Rows are points. Examples show where two turns around zero, p and q, send a point. Where does a point land after both, in the order given? Backwards means that the second turn is done in reverse. Each puzzle has new turns, and all numbers are rounded.

Turn p:
[11 -1  8] => [-8 -8  8]
[-13 -54  18] => [-45  -2 -38]
[54 11 -2] => [  6 -45  31]
[-28 -72  -9] => [-32  -3 -71]
[  1  62 -24] => [54 14 35]
[-27  53   8] => [24 45 32]
Turn q:
[-30 -16  47] => [  9 -35 -45]
[-23 -39 -33] => [ 24  44 -24]
[ 54  25 -49] => [-9 30 71]
[ 3 58 16] => [-51 -28  17]
[ -4 -28  19] => [ 27 -12 -18]
Where do these land?
q, then p: [-67 -10  15] => [ 58  -5 -37]
p, then q: [ 54 -15  -1] => [ 48   1 -29]
q, then p: [-42   1 -22] => [44 19 -1]
q, then p: [55 24  8] => [-60   8   8]

Turn p:
[-48  71 -43 -17  -2 -73] => [  8 -37 -70 -35  74  41]
[-22 -23  28  56 -30  26] => [ 17  71   9  11 -24  18]
[ 28 -11   6 -10  -5   2] => [-9 -9 29 -3 -6 -7]
[ -8 -15 -72 -55 -37   1] => [ -8 -71  -6   2 -29  62]
[-33 -21  41  14  50   5] => [-16  38 -27  44   7 -40]
[ -9 -38  17  53  12 -19] => [-37  60  -9  -4  -8  -4]
[ 27  19  23 -31 -31  13] => [ 28 -21  48   5  15   3]
[ 64  18   0 -10  42  45] => [ 18 -30  27 -19 -29 -72]
Turn q:
[ 15  48   2 -31   5 -40] => [ 34 -28  50  24  -8   7]
[ 22  25 -52  10 -54  -2] => [ 18 -51 -46  38 -15  12]
[ 43 -29  37  31  43 -42] => [-52  -4  49 -39 -24  39]
[ -3 -13  50 -25  45  43] => [ -3  52  27 -29  53   8]
[-14 -39 -42  39 -23 -40] => [-24 -27 -36 -16 -62 -22]
[  0  -6 -14  60  37  41] => [-69  -8 -20  -6  38 -15]
[ 16  -3 -37 -33  -1 -50] => [ 37 -47  14 -21 -32  -1]
[ -8  -5  18 -10  -5  45] => [  6  34 -18   2  32   4]
[-70  22  39 -41 -45  44] => [ 52  78 -18  46  17 -31]
Where do these land?
q, then p: [ -3 -57   0  13 -30 -31] => [ 28 -32  16  -1  -5  57]
q, then p: [  4  44 -16  54  68  49] => [-43  35 -77  44  15 -30]
q, then p: [ -2 -23  -7 -49  13 -16] => [ -8 -34  43   3  13 -12]
p, then q backwards: [ 43  10   1 -28 -38  19] => [ 23  21   0 -30  28 -44]
q, then p: [-12 -22  53  11   3 -31] => [52  6 13 12 34 18]
p, then q: [-13 -21   3 -39 -45  26] => [-41  32 -31   7  13  31]
q, then p: [-55  13 -13 -42 -20 -35] => [-22   6  50 -51  32  12]
p, then q: [ 38  56 -20  79  48  19] => [ 90 -55  38  -2 -30  18]

Turn p:
[-39 -21 -18  37  48  23  26  31 -17] => [  6 -20 -16 -27  46  46 -50 -15   3]
[-12  13  45  24  -9  -5 -29 -49 -33] => [ -5  40  26  -7   9   3  41 -29  49]
[-41  -4  38  14  19 -47  -8 -11 -12] => [ 45  52   5 -20  21   1   3 -21  14]
[ 26 -13   1  18  19  14  47  33  17] => [-20  -2 -14 -11   6  40 -22  33 -37]
[  1   4 -29 -14 -34  36  27  29  49] => [-36 -33 -13  27  19 -28 -18  28 -44]
[  5 -19 -24  23  30   8  -5   6  35] => [ -4 -27 -20 -43   9   4  -1  -2 -26]
[ -4 -20   6  15 -25 -39 -18 -28 -43] => [ 35  13  34  15  -6  17  34 -37  11]
[ 47  68 -22 -50 -46  -3 -30   8   9] => [ -6 -24 -21  55 -49 -50  35  47  22]
[  2 -13  50 -29 -21 -19 -60 -21 -41] => [ 27  27  66  -2 -29 -24  22  -6  48]
[ 14   7 -47 -37  19  33  51   4  37] => [-43 -25 -48  12 -25  -9 -46   4 -40]
Turn q:
[  9  47   1 -12 -48   9 -13   2  12] => [  6  -6  45 -12 -12 -30  15  19  35]
[ -6 -24  24  11  -9  -4  17 -22   5] => [-11  10 -24 -14 -19  19  21  -8   2]
[-60   0 -46  42  12  -1 -25 -41 -14] => [  6  70 -33  43 -17 -40 -15   1 -12]
[ 20  -6  21 -34  42 -19  11 -19 -31] => [-43  -5   6  -4   9  40 -38 -24  -5]
[  3  14  15 -22   9  -4 -77  18   3] => [ -3   5  26  13  23  13 -27  70   9]
[ 28 -28 -26  -9  22  19 -15 -23  17] => [ -6  19 -18  -3  57   4   2  -8  10]
[  1  30  27  -3  37 -26  27  22  34] => [-23 -51  11  44  -8  20  18  -7  -7]
[-42  27 -16 -33 -97 -15  39  35  27] => [ 29 -59  -5 -29 -64 -68  12  10  53]
[ 22 -32   1 -13 -12  72  13  10 -20] => [  2   2   0 -70  35 -15  11  -7 -34]
[ 26 -28  -1  73  43 -32  23  18 -34] => [ 45  16  -8  31  -5  59  -1 -48 -50]
Where do these land?
p, then q backwards: [-43 -11  -2 -57 -21  32 -40  36 -22] => [  1  59 -52 -45 -15 -18 -18  30  -9]
p, then q backwards: [ -5 -30  -6  -7  25  48 -29  -4  20] => [  6  10   8 -57 -15  22  24   7 -19]
p, then q: [  6 -12 -66  20   2 -42 -21  36 -33] => [ 29  17 -12 -50  57  33  20 -33  -2]
q, then p: [  4 -23   9  25  23  41   9 -34 -42] => [ -7  13 -24  34 -16  -3 -13 -23  59]
p, then q: [-68 -18  22  21 -43  10   9  11 -31] => [-42  24  16  46  16  47  25   6 -35]
q, then p: [ 10  36   0 -13   6   1  -9  15  -3] => [ 10  23  23 -22  12   4   3  11   3]
p, then q: [-22 -13  -4 -58  -2 -64   5 -30  18] => [ 19  33  53   2 -25  21 -16 -26  56]
p, then q: [ 67  12   9   7 -25 -23   2 -10  13] => [ 26 -29   9 -31 -40 -24  11 -30 -19]
p, then q backwards: [ 31  28 -35   4  17  -8   2 -39  41] => [-46 -32  18   7  -5  15  47 -12  21]
q, then p: [ 37  34   8  21  12 -18  81  23  53] => [-47  37  29 -14   6  44   3 -58 -58]
q, then p: [-16  -3  65  37   7  22 -10  -3 -15] => [-15   3  14  58  21  19 -31  15  30]

Turn p:
[  7  29  15  24  -5   5  -4  -1 -22  24   3 -32] => [ 35   6  -2 -34   1   1  12  -1  19 -21 -19  13]
[ 20   7 -24  21 -33  -5 -35 -10 -36 -33 -22  37] => [ 21 -51  54  16 -13   3 -34 -21  -4  -2  -1  13]
[ 49 -52   1 -19 -11   6  39 -17 -30  20 -54  60] => [-53   9  52 -21  25 -35 -38 -67 -21  29  -4  -7]
[  8  -9 -20  53   3 -24 -17  34  24  19  62 -14] => [ -7  -9 -47  13 -39  16  -3  23 -10 -33 -60  25]
[ 28 -15   8  30 -15 -19 -27  39  27 -11  -8 -50] => [ 32  16 -14  28 -35 -36   1   4 -12 -48 -28 -15]
[ -2 -26   9  49 -33  28 -59   5  11  11  28  -8] => [ 26 -35  -4  38  10  -1  32  -3 -14 -22 -65  12]
[-19   6   4 -37 -15  -8 -43  25  -9  22  33 -37] => [ 27   5 -17  14  12  12  -1  41  40   2 -36 -37]
[-58  20   5   4  27  22  25 -11  -6 -27  19 -26] => [  2  -5 -31   0   2   9  45  19  36   9  46  27]
[-78  21 -20 -10   8   0  33  13   3  -5 -18 -12] => [-14 -17 -43  -4   7  21  15  -5  40 -11  60 -18]
[-80  74  29 -17  71  20  25  34  42  12  15  12] => [-36  17 -30 -34  -7  75  78  49  15 -18  59 -25]
[-10  -9  16  11 -17  -5 -35  -7  29  -8  13 -14] => [ 29 -12 -16  27  -4  -3  20  11 -22   2 -17 -12]
[ 34 -26  19 -36 -13  -7  28 -12 -47 -42 -14  27] => [-11  18  53   7 -16 -30 -25 -28  17  57  14   5]
[ 63 -36 -29 -33  50  -4  13 -36 -10   9 -38  21] => [-46  19  39 -26  31 -52 -52  14 -37  14  15  12]
[-49  35  17  -6  19 -42  34 -33  13   1  -3   0] => [  8  -8 -42 -45 -16  20  13   6  -6  32  50 -12]
[ 87 -19 -30 -34 -36  33  23 -24  12   8 -15  36] => [-14  48  49  21  44   1 -62 -40 -42  12 -13  21]
Turn q:
[ 20 -14 -33 -42   1 -47   7  29  27  24  -5  25] => [-32   6  15  55 -10 -45  -2  -5   4 -35 -17  22]
[  4  14 -37 -62  -6  47 -37   8  22  10   0  16] => [-23 -22  35  28 -27  47   6 -46 -18 -28 -22  17]
[-17 -24  23   8  51 -17 -16 -58 -85 -21   9 -39] => [ 72 -46  14 -24  26  -2  11  62 -12  63  -4  22]
[ -7  -3 -55  18  19  63  75  37   9 -28  -7  16] => [-26  52 -20  19 -46  34 -24 -37  44  55  23  34]
[ 11  21  -3  27 -28 -29 -25 -34  22   9  39  10] => [ 17  27   5 -45  -3 -19   9   7 -19 -50 -20  -4]
[  4   9  44  -5 -20 -25  22   3  12 -26  -4  37] => [-17 -13   1 -27  -1 -53  -7 -24  13  -2  21 -24]
[  3   6  32  12 -19   3  13  30 -30   7  25   8] => [-18  -8   1 -19 -22  -2 -11  34   9  -2  32 -26]
[ 22  15 -41 -15 -25   9  97  24 -23 -18 -39 -27] => [-34  47 -19  45 -47 -16  44 -12   5  73  27  -7]
[-64  19  20  11 -14   2 -20  21   2  -2  -6   6] => [ 25 -23 -31   0  -3  12 -28 -16 -16 -25  40 -17]
[ 11  10  30   8  -9 -38 -36  13  27 -22  23 -33] => [ 30  14  33  -4  34 -15   5   7   4 -38  13 -41]
[-15 -43 -40  17 -19  42 -36  27  10 -17 -30  22] => [-22  -2 -18   8  24  50   9 -29  16 -24  35  54]
[  1 -30  34  11  24   7   2 -71   5  38  16 -66] => [ 18  13   6 -22  57  15 -15  42 -52  42 -52 -17]
[ 28  19  25  13  44 -17 -45 -28   1  45 -20  24] => [ 11 -43 -20 -13  19  -6   3  18  23 -28 -72 -11]
Where do these land?
p, then q: [ 48  -2 -35 -42   9  15  44 -38  23  30  33  30] => [ 34 -69 -25   4 -45  43 -22   0   8 -24 -28   3]
p, then q: [-44 -12 -37  21  33  27  18  50  27  24 -21 -14] => [ 53  37  12   6  -7  -1 -26 -40   2  23  42  39]
p, then q: [ 34  53 -26  18  43 -42 -15 -22  39 -41 -37 -26] => [ -5 -16  72 -18 -38  -5  31  39  24 -32  57  -4]
q, then p: [-26 -14  21  28 -18  43 -14  28  48  14  35  35] => [ 27 -28  22  50  29  17  23  57   9  17  21  -2]
q, then p: [-39 -19  39  12  39  -9 -27  23  18   8 -48 -37] => [-25 -10  -5  -2   4 -46   4  52 -23 -47 -18  43]
p, then q: [ 32 -18  11 -21 -32   5  36  33 -16 -22 -38  -5] => [ 42   9  -3 -41  13 -20  11  -9 -28 -18 -24 -40]
q, then p: [ -8  18 -37  23 -24 -42 -22 -27 -34  42 -35   6] => [-37  -2  10  15 -30  -4 -62 -39  24 -15  28  23]
p, then q backwards: [ 14 -18  32 -11 -55 -16 -29   4 -23 -37  -1 -66] => [ -6  51 -14  -1  61 -61  18   2   4 -30  -4 -20]
p, then q: [-42  -4  -8 -14   7  12  29 -33  18   9  21  25] => [ -3   4 -11  10 -29  29 -40  14 -12  10 -21  35]
p, then q: [ 40  12 -32  50  21 -28  55 -27  -1  -1  40  -7] => [-19 -48   0 -14 -52  -9  22 -31  -9 -50   8  47]
p, then q backwards: [-23 -30  12 -46 -35 -22 -11  20 -44  19  28  27] => [ 36  18  38 -10  60  36  32   9   6   5 -22  -6]
p, then q backwards: [ 40  -7  18 -26  -9  34 -34 -24 -34 -46  17  33] => [ 24 -34 -17 -57  42  -2   8  -8 -15 -29  28 -35]
q, then p: [-26  43  42   7  20  22 -32  12 -22   1   5  -1] => [ 11  29   2  47  29 -43  -6   8   0  -9 -27   7]
